Each row of a before or after table is a point. The points were changed in one or more steps. Then noise was added and the rows were shuffled. The steps act on columns, c1 being the first. Name the steps. A step turns or swaps two columns, mirrors them in a line or flattens them onto one, adds a multiple of one to another, or multiplies or shifts one. Angles are multiples of 10 degrees, from the lower column toward the higher: turns from -170 to 170, lines from 10 to 170 but not 90. Use the fewest steps. Two steps may share a column if one is a turn and the other turns, adds or multiplies; they go together, in the order done. Otherwise the lowest column goes first.
In the rows, zero is written as 128.

Before (12 x 2)
[106 95]
[156 128]
[107 81]
[103 137]
[114 104]
[112 154]
[158 113]
[108 143]
[143 103]
[168 93]
[126 84]
[165 112]
After (12 x 2)
[101 145]
[84 126]
[112 157]
[80 105]
[137 103]
[128 153]
[111 164]
[156 112]
[93 168]
[106 115]
[96 106]
[142 111]
Steps: swap c1 and c2

Before (11 x 6)
[121 73 128 128 128 164]
[119 99 116 94 140 159]
[117 121 130 132 151 147]
[105 126 98 119 110 134]
[126 124 108 80 65 184]
[148 125 143 105 120 113]
[145 110 87 139 153 117]
[103 118 111 110 151 103]
[151 107 152 147 128 77]
[104 112 127 122 122 137]
[170 133 104 121 140 107]
After (11 x 6)
[125 130 108 40 95 200]
[146 137 143 66 99 110]
[168 138 104 79 175 101]
[101 129 111 70 177 95]
[114 130 130 92 149 152]
[106 123 99 78 156 135]
[138 151 87 99 215 113]
[141 156 152 105 93 62]
[108 151 115 55 157 168]
[100 135 127 81 123 139]
[102 178 128 88 128 174]
Steps: mirror c1 and c2 in the line at 10 degrees; add -1.5 times c3 to c5; shift c4 by -40; multiply c6 by 1.3

Before (9 x 12)
[126 154 123 158 117 97 122 118 169 120 132 132]
[103 169 101 129 148 128 113 121 124 108 127 119]
[144 137 134 120 125 90 110 107 198 130 93 137]
[108 131 141 157 147 136 170 147 146 141 113 93]
[111 172 152 99 77 131 172 139 132 129 104 146]
[69 97 134 111 133 132 107 72 130 113 138 157]
[114 100 120 86 101 104 154 93 124 171 141 82]
[124 171 150 92 134 122 95 119 135 168 107 135]
[101 144 145 156 138 100 127 102 160 97 110 81]
After (9 x 12)
[100 144 112 66 126 157 140 101 208 113 111 81]
[113 100 101 218 108 130 95 93 174 154 140 81]
[124 174 133 211 159 150 139 121 184 150 108 135]
[142 134 97 134 147 152 128 107 247 134 94 136]
[111 173 142 146 94 147 69 140 183 155 102 147]
[108 130 142 132 83 136 137 146 196 96 114 93]
[68 97 134 113 147 132 137 72 179 148 138 155]
[127 154 99 100 133 140 117 122 218 102 131 133]
[104 169 113 98 137 103 152 121 175 132 128 120]
Steps: mirror c3 and c6 in the line at 30 degrees; turn c4 and c10 by -110 degrees; multiply c4 by 1.6; turn c5 and c7 by 100 degrees; shift c9 by 50

Before (12 x 24)
[122 103 118 100 102 140 122 132 111 146 164 121 128 133 133 116 127 122 147 185 128 104 117 107]
[114 122 144 80 124 134 138 155 93 117 141 129 131 152 138 137 149 146 121 127 123 111 113 109]
[147 132 131 137 138 95 181 160 128 106 102 161 153 137 157 144 172 170 112 121 117 140 139 127]
[109 123 114 106 103 128 108 98 115 145 160 121 119 132 142 141 117 133 125 139 129 103 95 117]
[133 122 113 102 157 101 151 142 122 100 116 155 149 138 165 116 163 151 119 108 116 151 168 131]
[124 112 134 127 134 123 170 119 111 102 113 144 169 160 136 130 164 148 118 117 106 151 147 123]
[115 143 155 130 131 104 146 165 110 115 106 134 171 158 175 106 154 163 117 116 112 160 154 144]
[144 127 103 116 128 126 119 131 113 136 145 93 123 154 128 122 116 107 135 141 135 133 99 108]
[103 118 110 123 130 140 137 125 122 123 139 95 102 131 124 128 132 135 154 140 132 115 116 135]
[133 151 108 125 137 132 110 119 127 145 149 106 130 145 106 132 143 158 163 133 147 160 137 110]
[92 133 109 99 118 139 122 122 123 144 125 112 115 157 137 116 116 135 135 158 135 104 105 79]
[132 144 97 130 137 152 123 125 139 148 149 75 131 128 132 128 162 147 125 127 116 149 137 105]
After (12 x 24)
[116 132 107 52 140 121 125 163 125 142 126 112 115 157 134 118 114 133 118 156 136 117 112 78]
[137 129 103 97 124 141 116 113 110 135 119 90 122 154 129 124 119 107 132 139 136 135 107 106]
[138 153 108 124 127 140 109 128 126 147 109 106 131 143 108 133 144 161 160 132 144 165 138 112]
[133 117 135 124 115 119 171 135 109 98 141 145 168 156 136 129 165 145 137 116 104 136 141 123]
[122 97 116 58 141 154 122 130 110 144 99 120 124 135 127 116 126 124 128 184 130 126 120 105]
[122 132 116 64 102 135 152 114 119 99 160 155 147 136 167 119 163 149 135 106 117 137 153 129]
[106 136 129 149 122 124 181 94 130 102 167 161 154 137 157 143 176 169 128 120 116 124 137 126]
[145 116 116 74 152 148 104 164 116 142 106 121 119 127 143 140 115 135 116 137 128 108 108 116]
[120 122 108 114 124 129 135 148 123 123 112 96 104 130 123 125 135 137 129 143 134 132 123 137]
[90 143 155 138 131 130 148 118 109 115 165 133 171 159 176 107 153 164 140 116 113 139 149 143]
[99 124 143 7 131 134 139 126 93 119 117 134 133 149 139 139 147 147 117 128 120 115 115 108]
[132 148 97 134 123 128 122 123 138 147 94 74 132 126 132 131 161 145 136 126 116 139 131 104]
Steps: mirror c1 and c8 in the line at 150 degrees; mirror c2 and c5 in the line at 10 degrees; multiply c4 by 2.5; add 0.3 times c16 to c6; turn c6 and c11 by -130 degrees; flatten c19 and c22 onto the line at 50 degrees; multiply c23 by 0.7

Before (14 x 64)
[122 115 118 137 102 142 148 111 132 135 146 117 113 137 133 99 146 99 102 131 130 141 117 92 127 120 154 141 98 182 138 127 117 162 143 139 112 139 118 127 116 79 112 111 145 159 130 122 109 124 147 119 90 150 121 132 113 108 135 104 106 245 143 151]
[134 98 140 139 184 108 155 162 120 109 143 146 112 123 145 146 142 114 139 135 127 136 134 123 142 131 117 137 102 134 170 130 129 115 138 122 142 116 134 140 135 130 189 100 115 125 158 155 109 137 138 154 141 117 109 130 152 145 112 90 133 123 123 138]
[193 122 136 62 131 143 63 130 108 186 146 112 127 152 114 104 116 120 116 151 107 129 131 113 147 136 128 141 111 120 111 103 108 141 136 137 28 124 121 153 156 140 125 108 147 120 142 156 140 134 112 116 142 130 124 128 111 106 167 94 121 131 121 146]
[117 125 125 151 104 133 138 121 135 161 76 154 117 123 146 126 142 157 115 127 130 139 150 105 147 126 106 115 122 137 115 144 129 144 141 125 143 133 122 127 151 69 124 110 141 123 104 126 120 154 85 123 137 136 69 136 133 64 133 92 126 194 129 83]
[108 120 139 134 111 144 120 110 141 114 113 155 101 137 130 145 80 99 137 130 128 109 123 97 94 137 110 142 101 113 139 125 108 165 148 134 126 124 173 131 119 135 112 129 118 124 135 129 116 126 97 115 126 114 126 66 138 143 126 96 104 101 133 146]
[162 113 96 118 98 97 121 115 141 111 132 149 103 171 143 142 131 101 115 116 116 139 157 115 145 154 105 143 156 124 113 135 131 113 69 136 132 118 125 131 119 143 117 160 117 135 158 113 125 131 147 120 126 105 125 142 129 132 123 108 133 119 121 136]
[135 125 136 148 105 137 151 115 137 118 116 136 109 134 145 98 149 99 137 124 134 139 148 159 143 123 113 124 125 117 112 145 108 169 145 131 135 139 125 139 116 119 145 104 125 140 152 144 122 128 141 126 122 114 87 108 117 133 128 95 115 103 124 133]
[110 118 128 152 116 67 157 140 140 117 141 122 129 172 144 139 149 130 96 121 132 129 122 154 134 124 136 130 141 147 112 141 141 167 126 128 137 134 114 128 118 120 122 154 115 143 96 149 156 142 128 124 121 118 114 132 138 139 129 126 109 111 140 144]
[113 82 119 143 120 139 127 126 111 134 143 112 94 124 146 146 149 101 112 130 111 136 113 160 150 126 99 135 97 159 116 132 105 171 139 134 140 127 116 126 151 71 130 214 127 134 143 130 105 146 140 116 116 114 102 139 134 136 111 84 109 110 146 140]
[125 103 123 153 107 149 148 110 121 111 123 127 128 158 139 128 138 122 123 140 123 128 115 99 141 127 118 132 107 157 117 136 108 159 127 126 128 176 136 126 123 131 119 100 150 144 110 86 125 136 124 117 95 115 118 132 93 139 115 121 111 106 124 134]
[107 118 132 106 112 138 137 112 110 114 111 95 110 125 129 145 134 104 134 117 130 125 114 95 140 151 124 123 106 125 142 143 118 169 142 132 118 119 115 129 135 139 151 101 118 143 159 120 110 137 147 123 117 123 110 143 150 138 127 101 116 101 136 119]
[145 114 77 97 148 150 141 116 124 124 141 110 115 142 144 138 122 125 121 109 131 120 151 113 116 119 138 135 145 122 138 126 145 173 145 133 64 111 141 143 122 142 122 100 146 128 132 149 105 123 131 121 97 104 119 130 116 123 109 167 162 100 160 129]
[111 119 130 152 121 116 140 185 134 125 132 151 128 123 131 146 137 108 115 111 121 131 141 97 73 133 115 143 112 134 117 120 112 170 73 125 135 133 132 155 127 139 131 180 162 124 113 146 167 122 130 150 140 125 117 142 136 140 142 179 143 104 135 147]
[125 94 64 152 102 146 145 149 122 125 83 137 128 124 135 99 138 137 133 109 120 117 116 112 150 119 99 94 117 134 106 128 127 172 143 137 143 115 128 138 121 95 117 112 125 146 145 157 104 121 143 145 141 132 116 141 137 139 110 85 120 119 127 130]
After (14 x 64)
[124 84 137 141 179 106 151 161 117 111 142 147 110 124 148 141 210 113 136 134 130 138 135 119 142 131 144 136 104 134 173 127 134 113 137 124 142 117 132 140 139 134 185 100 110 124 156 130 108 134 143 152 143 113 110 129 152 145 109 91 132 125 120 135]
[134 87 120 151 109 150 151 112 120 112 118 127 126 160 141 128 193 123 122 141 122 127 116 100 140 128 136 128 109 155 114 130 111 162 128 127 134 174 137 126 124 131 122 97 150 146 110 67 123 140 127 112 94 114 120 131 89 139 114 128 109 108 121 134]
[125 115 116 137 102 143 150 108 131 137 143 114 114 139 130 100 169 95 103 133 128 142 115 95 127 118 105 139 100 182 135 132 116 165 141 142 113 136 115 129 119 75 114 112 146 159 133 131 112 125 144 122 89 152 122 130 114 103 134 103 108 249 146 151]
[64 108 134 63 127 144 65 131 104 190 150 117 126 152 119 103 132 116 114 153 102 132 129 113 144 138 152 143 113 123 111 104 107 141 137 132 30 124 119 151 157 140 126 113 148 122 140 215 138 136 113 114 144 130 120 130 111 109 170 91 120 132 119 145]
[147 120 128 153 119 117 140 184 134 126 130 150 132 121 134 145 158 108 111 110 119 131 142 90 68 133 137 148 115 134 119 115 111 171 74 124 136 133 132 155 126 139 127 182 161 124 110 163 167 122 130 148 143 124 119 142 136 141 144 182 145 102 135 149]
[154 56 114 147 120 141 125 124 114 133 142 116 92 127 146 147 247 99 115 129 112 136 111 161 152 126 148 132 95 161 120 129 106 174 136 132 138 128 115 124 151 71 129 217 130 136 148 102 102 144 144 117 117 113 103 140 134 137 111 83 109 108 149 136]
[141 126 127 151 118 69 159 142 141 118 144 121 130 170 144 140 167 130 97 121 133 127 123 157 132 124 118 134 143 150 113 142 142 165 125 129 138 129 117 125 117 127 119 155 115 143 97 145 158 143 126 127 122 120 112 132 134 141 131 124 112 117 142 143]
[142 74 62 151 103 146 146 148 122 125 83 134 129 124 135 98 215 140 138 107 123 116 115 111 151 120 154 95 119 133 106 126 129 173 145 137 146 117 128 138 122 94 116 111 123 147 145 131 106 121 142 147 142 126 118 143 139 139 111 82 121 121 133 127]
[148 132 124 153 99 130 138 122 132 159 78 149 111 123 148 126 141 157 115 124 128 138 155 103 146 130 142 115 127 141 115 141 128 144 136 123 144 134 118 125 151 70 127 113 139 120 104 136 118 157 85 126 136 137 69 137 134 65 134 90 127 191 128 80]
[153 75 139 139 110 142 120 108 142 111 115 157 99 139 127 146 118 98 136 127 132 107 124 100 94 139 140 141 100 112 137 124 109 167 148 134 124 124 173 131 124 136 113 131 119 129 134 124 115 126 100 117 128 118 127 67 140 141 129 99 103 103 130 147]
[148 108 135 104 114 139 141 109 113 116 111 92 109 131 132 146 159 103 134 116 133 118 115 92 141 150 128 124 105 122 140 145 116 166 143 130 122 111 114 126 132 136 146 104 118 143 158 122 107 134 144 120 113 126 108 149 149 139 126 103 115 102 133 119]
[110 93 76 97 148 150 140 114 125 128 141 111 115 141 144 133 156 127 123 111 131 120 148 114 117 118 121 135 142 118 139 128 142 176 145 133 62 109 141 142 124 142 123 99 149 128 127 119 105 122 128 121 98 104 119 132 117 124 109 172 165 97 160 131]
[132 139 135 151 106 139 152 114 134 115 116 136 107 140 143 93 147 97 141 128 135 140 147 158 142 122 144 122 124 118 112 141 108 176 143 129 133 135 126 136 118 120 144 101 122 140 150 142 124 126 139 125 122 117 85 109 120 133 130 93 115 102 122 135]
[104 104 92 118 98 94 119 114 138 110 131 151 102 167 146 144 165 100 110 116 114 142 156 116 148 154 160 144 156 120 113 139 125 115 68 134 132 122 123 132 120 140 116 156 120 132 155 109 128 133 146 125 122 106 123 144 131 133 125 110 133 119 119 134]
Steps: turn c1 and c27 by 160 degrees; multiply c2 by 3; turn c2 and c17 by -50 degrees; add 1.5 times c59 to c48

Before (11 x 64)
[134 111 164 140 132 135 149 149 157 119 137 142 114 140 181 116 136 162 116 118 95 92 131 120 131 133 136 113 121 118 170 114 160 105 135 115 133 145 142 170 113 74 144 124 86 142 143 153 129 122 129 154 135 119 120 122 155 101 83 164 152 108 114 175]
[139 99 165 136 85 139 109 145 130 96 152 139 120 123 126 108 144 159 111 117 108 118 119 123 96 156 168 97 140 126 138 133 123 86 119 94 119 104 72 140 125 128 159 136 147 105 162 86 149 188 146 94 132 136 170 132 122 150 109 147 142 102 95 150]
[117 106 108 148 123 105 121 144 105 77 147 122 125 129 91 129 105 149 108 102 96 127 88 71 61 127 144 114 104 114 114 145 128 86 185 186 147 124 141 91 108 171 136 100 163 107 116 80 149 161 143 124 126 115 148 113 92 142 101 138 149 151 143 85]
[54 101 133 155 110 114 114 145 135 121 96 170 136 70 104 130 114 121 97 162 92 123 146 144 115 92 121 121 161 113 151 129 104 97 141 186 128 138 104 178 175 100 109 112 113 142 97 156 120 107 162 144 96 147 139 144 93 119 126 163 156 102 120 163]
[82 121 105 152 116 119 74 119 161 131 108 89 106 138 126 130 76 131 111 142 106 111 122 144 131 94 164 130 132 171 133 178 144 139 103 152 142 107 140 142 158 90 107 159 144 171 157 125 91 141 168 107 159 152 125 176 118 145 119 107 128 171 118 120]
[146 96 158 164 123 83 62 144 79 166 130 112 77 120 148 133 132 144 95 117 116 118 160 75 178 97 177 145 167 145 172 79 112 95 92 118 125 158 164 106 160 126 92 127 88 123 146 127 139 149 120 153 165 101 117 170 125 130 135 143 169 100 115 137]
[95 148 153 110 116 119 107 134 120 137 154 116 97 86 95 115 129 160 159 111 87 94 99 131 107 122 188 133 133 109 111 162 134 129 154 125 132 130 170 97 121 90 112 128 108 148 147 122 118 149 106 99 139 139 164 131 140 118 146 97 141 115 90 136]
[150 125 105 149 135 99 145 156 158 146 103 91 81 104 126 178 165 168 129 169 151 158 139 146 144 123 142 117 116 98 138 113 108 121 127 151 115 111 192 53 104 122 131 110 105 155 115 111 154 133 123 124 86 86 152 155 146 147 119 96 113 80 112 139]
[152 141 163 165 98 76 126 131 147 115 83 103 116 94 121 101 110 124 125 116 152 157 154 122 120 146 139 158 118 113 132 137 136 113 128 126 77 131 118 100 132 123 123 99 98 128 90 109 124 124 170 106 119 134 130 117 100 113 76 88 139 156 156 130]
[93 143 160 138 94 125 134 132 130 133 163 145 149 70 128 103 178 174 111 112 112 113 125 138 118 131 118 103 139 115 148 141 111 159 72 81 152 151 175 122 127 107 134 119 117 88 134 108 144 168 135 110 191 166 179 101 93 146 49 83 136 77 109 120]
[116 113 140 106 119 128 107 110 99 101 108 92 107 89 92 114 188 193 179 106 145 122 96 170 102 155 160 141 152 80 143 105 95 145 59 128 110 102 154 103 116 116 134 132 104 197 146 178 125 145 132 97 155 131 139 125 135 139 151 113 147 169 154 183]
After (11 x 64)
[118 118 142 105 123 129 98 107 98 97 110 95 104 89 88 118 168 194 179 107 146 60 177 177 103 156 161 141 149 81 113 108 95 142 57 124 104 97 147 111 97 115 136 132 103 200 141 177 126 145 127 101 156 135 136 132 131 140 132 122 147 166 153 189]
[148 96 154 164 128 86 65 149 81 166 138 115 80 103 151 138 140 139 91 116 120 66 130 79 173 102 176 147 166 144 152 81 108 93 92 112 109 157 163 128 173 127 94 121 91 119 148 131 136 151 123 150 165 103 113 170 125 138 156 131 174 99 120 135]
[90 143 169 134 97 125 156 136 133 137 163 147 144 68 131 102 158 168 112 110 106 28 170 143 119 137 119 104 138 112 103 142 112 157 75 78 118 155 177 156 130 106 133 116 120 95 129 104 146 169 132 105 191 170 175 101 95 140 120 108 136 75 108 119]
[63 103 134 158 108 116 115 146 137 118 92 167 139 70 103 128 142 120 94 162 96 35 100 144 122 91 123 119 158 116 106 124 102 97 144 185 178 132 104 130 167 101 106 112 111 137 95 158 122 105 162 139 100 146 139 143 92 119 131 144 163 104 118 166]
[155 143 156 159 95 81 139 136 149 110 80 108 116 99 121 104 106 122 124 108 148 118 120 124 123 142 146 164 114 105 111 141 138 109 129 131 98 131 121 76 147 127 123 100 98 132 90 110 127 123 167 109 116 129 123 116 96 114 121 107 139 156 152 129]
[95 145 154 107 122 122 104 136 114 140 145 110 94 108 94 117 142 164 164 111 88 67 120 129 99 122 187 129 133 104 94 160 136 133 155 124 93 128 171 129 98 86 111 131 99 155 146 122 118 148 104 103 138 141 161 133 139 121 144 111 137 114 89 139]
[135 109 163 142 137 136 159 149 157 116 135 144 117 108 182 115 116 158 117 118 98 69 143 119 133 129 138 113 120 115 165 110 164 103 140 110 163 152 134 134 114 69 143 121 87 147 140 153 129 122 127 153 128 120 118 119 155 99 111 147 153 105 111 171]
[119 104 111 146 120 110 132 136 105 76 150 117 124 137 89 127 124 147 109 104 96 144 99 68 64 127 143 116 110 118 113 143 125 91 184 187 98 122 142 148 80 178 134 102 160 105 115 82 145 163 135 128 120 116 146 113 94 141 124 132 150 155 144 86]
[155 125 108 147 135 99 148 154 156 142 108 91 79 107 131 178 124 170 133 174 149 122 174 144 144 118 141 115 118 97 119 109 110 122 130 148 48 111 193 118 122 120 124 108 99 161 113 120 158 135 131 129 88 83 146 148 148 147 116 113 118 81 117 138]
[83 120 102 151 119 117 76 124 162 132 110 90 104 132 122 133 126 129 109 134 103 121 71 146 135 98 164 130 133 166 137 177 143 141 102 151 146 103 141 142 147 91 106 161 151 171 155 124 96 139 170 102 155 150 126 179 117 146 137 116 116 178 115 119]
[133 100 167 133 80 144 114 145 128 98 151 144 119 117 126 109 136 159 111 120 109 101 141 126 101 158 167 97 138 127 134 139 127 84 119 92 135 101 64 118 115 126 161 135 147 107 164 88 152 188 142 96 136 131 177 133 116 148 128 139 141 103 94 149]
Steps: flatten c7 and c59 onto the line at 160 degrees; turn c14 and c31 by 40 degrees; add 1.5 times c14 to c22; turn c23 and c41 by 50 degrees; turn c17 and c23 by 60 degrees; swap c37 and c40; multiply c60 by 0.4
